Rows are points. The points of each table are mixes of a few directions, plus a little noise. Count the directions of each table, and those that both share. Where both have some left over, give the other angles between the two spaces (their principal angles), to ten degrees, smallest first.
In the rows, 128 means zero.

First, 4 rows:
[[163 111]
 [167 111]
 [ 85 149]
 [ 98 143]]
Second (4 x 2):
[[131 159]
 [123  71]
 [126 107]
 [132 175]]
Directions: first 1, second 1, shared 0; angles 70

First:
[[172 107  66  67]
 [122 164 120 162]
 [160 128 178 114]
 [142 107 130 101]
 [121 147 130 150]
 [100 141 138 161]
 [ 78 102 135 142]]
Second:
[[144 115 110 102]
 [130  97 113  97]
 [ 56 108 175 171]
 [123 119 128 123]
 [172 199 124 157]
 [148 113 106  97]
 [124 147 139 149]]
Directions: first 3, second 2, shared 2

First (9 x 8):
[[162 111 114 121 126 125 173 127]
 [ 96  85 104 155 176  85 150 178]
 [151 118 127 132 109 147 148 121]
 [125 170 116 135 122 134 141 109]
 [117 163 162  81 127 123  58 106]
 [124 132 156 121 104 153  82 116]
 [103 199 124 123 132 124 108 102]
 [185 106 125 130  88 165 177 112]
 [ 89  67 125 154 167  96 115 183]]
Second, 8 rows:
[[117 142 112 130 131 116 115 115]
 [167  60 111 127 111 130 148 128]
 [161  72 137 133 110 148 151 143]
 [ 76 204 154 152 132 148 100 131]
 [162  94 164 115 128 146 161 158]
 [144 120  96  94 147  85 131 111]
 [133 158 148  89 160 106 140 138]
 [ 68 175 101 184 104 146  77 100]]
Directions: first 4, second 3, shared 2; angles 80

First, 9 rows:
[[124 175  87 121 152 135 136  92 127 147 136 125]
 [ 87 120 154 133  88 130 109 157 148 156  99 112]
 [115  96 138 133 111 163 108 114 133 124 157 119]
 [111  91 121 121 134 117 134 146 130 160 173 123]
 [158 103 122 137 137 145 106 139 125  93 160 142]
 [101 172 195  68  97  26 121 221 112 150  58 113]
 [152  77 110 174 140 166 160  94 143 114 139 146]
 [163 198  96 129 158 114 129 121 121 104  92 145]
 [142 125 133 130 135 156 150  66 117 106 139 126]]
Second, 11 rows:
[[169 139 132 130 131  28 210 130 183 137  82 162]
 [126 101 136 136 123 143 109 151 121 119 138 127]
 [176  98 145 143 123  31 196 167 183 124  88 169]
 [110 147 119 120 132 160 108 107 110 132 140 113]
 [125 108 133 134 124 144 110 144 120 121 138 126]
 [117 176 112 112 137 132 138  84 124 142 124 118]
 [109 130 124 125 128 170  95 121 104 126 147 112]
 [122  47 151 151 112 174  69 195 106 101 159 126]
 [100 192 105 105 141 165 117  66 105 145 136 103]
 [124 183 111 111 139 115 154  80 133 146 115 123]
 [128  86 140 141 120 146 102 164 120 114 142 129]]
Directions: first 6, second 2, shared 1; angles 30

First:
[[ 87 135  92 130 146 100 203 207 127 102 162 160 122  90  76 165 143 115]
 [ 81 107  98 163 112 155 150 178 121 138 161 153 150  86 179 152 129 101]
 [ 95 131 115  99 127 124 119 149 119 129 139 132 117 158  92 141 111 106]
 [155 146 144  95 143 102 120 103 131 115 108 113 108 162  74 117 126 144]
 [205 148 159 141 155  92 160  88 148 102  96 116 120 102 106 105 162 182]
 [166 152 153  86 148  94 114  90 133 113  99 107 101 173  59 111 126 150]
 [190 134 156 152 138 119 135  84 143 120 102 115 133 104 149 104 150 168]
 [113 129 132  95 119 136  85 114 119 140 123 117 118 177 113 124 103 112]
 [ 56 106  88 149 109 156 145 193 115 141 171 157 146 100 165 160 119  85]
 [164 108 151 174 107 168  94  77 134 152 111 115 156 104 229 102 133 144]
 [ 98 112 122 125 104 162  84 124 117 154 135 126 137 151 169 129 104 101]]
Second:
[[100 142  97  80 118 139 111 145 123 153 122 122 148 188 145 155 124 101]
 [183 187 185 189 152 103 119  49 148 103 127 144 169  79 190  90 129 218]
 [123  99 105  99 139 111 145 162 142 151 116 154  57 156  74 147 138  99]
 [ 94 135 101  96  94 141  91 144 110 151 131 114 178 168 170 148 119  96]
 [131 118 118 112 121  87 146 159 117 108 131 120 122 116  64 132 140 117]
 [153  97 161 162 123 141 110  99 127 117 125 117 102  95 119  95 118 134]
 [122 145 124  93 154 154 168 136 122  96 123  87 129 150  77 135 130 125]
 [118 101 133 192 124 148 131 132 137 142 149 165 120  70 185 122 126 133]]
Directions: first 3, second 6, shared 2; angles 30

First, 11 rows:
[[134  93 137 134 112 133 133 111 133 125 131 103 119 141 120 111 147 122
  119 121 141 129 113 133]
 [149 116 150 137  66 116 158 153 126 163 152 107 120 151 116 103 145 143
  113 130 130 139 139 107]
 [110 126 130  60 146 107 173 147 164  86 116 129 152 107 126 136  92 104
  172 137 152 127  98 140]
 [130 145 126 133 141 122 109 126 113 126 114 143 132 126 135 137 130 132
  118 118 121 131 128 129]
 [117 117 113 125 148 139 120 103 136 122 133 127 118 114 113 124 131 129
  130 126 133 111 122 141]
 [132  88 140 137 128 143 112  90 142 109 146 111 118 134 149 123 128  99
  111 140 131 126 110 147]
 [147 194 132 154 129 108 104 170  84 145  98 164 150 141 158 157 124 149
  114 116 100 154 151 105]
 [108 124 104 127 154 149 121 111 143 127 142 134 117 106 117 129 116 127
  144 140 125 105 141 137]
 [125 107 129 127 130 133 141 125 129 118 108 109 131 136 120 125 140 121
  143 113 146 131 112 130]
 [130 181 120 155 135 134 115 168 101 149 110 155 141 133 153 154 114 141
  139 131 103 142 163 104]
 [128 116 124 122 121 125 122 102 138 140 159 128 109 116 104 110 138 141
  107 133 128 112 129 138]]
Second, 9 rows:
[[141 152 142  92 114  85 129 130 129 126 141 150 132 117 119 122 126 141
   95 127 125 132 116 135]
 [140 147 140  99 118  93 130 130 127 127 138 145 133 120 120 123 126 139
  101 127 127 131 117 134]
 [117 111 117 154 139 162 128 128 129 130 118 111 123 135 136 132 130 118
  153 129 130 126 137 122]
 [ 89  66  89 225 166 249 123 121 128 133  92  70 115 154 155 145 133  91
  218 130 135 118 163 109]
 [133 136 132 116 124 113 128 129 128 127 132 134 130 125 125 126 127 132
  119 128 128 129 123 131]
 [133 137 133 114 123 109 129 129 128 128 133 137 129 124 124 126 127 133
  115 127 127 129 122 131]
 [129 133 130 121 127 121 128 129 128 128 130 132 129 126 127 128 127 130
  121 128 127 128 125 128]
 [126 125 127 131 129 134 128 129 130 127 125 126 128 129 129 128 129 126
  131 129 129 128 129 125]
 [143 148 140  96 117  90 130 131 128 126 141 147 133 121 121 123 126 141
  101 128 126 131 116 135]]
Directions: first 6, second 1, shared 1
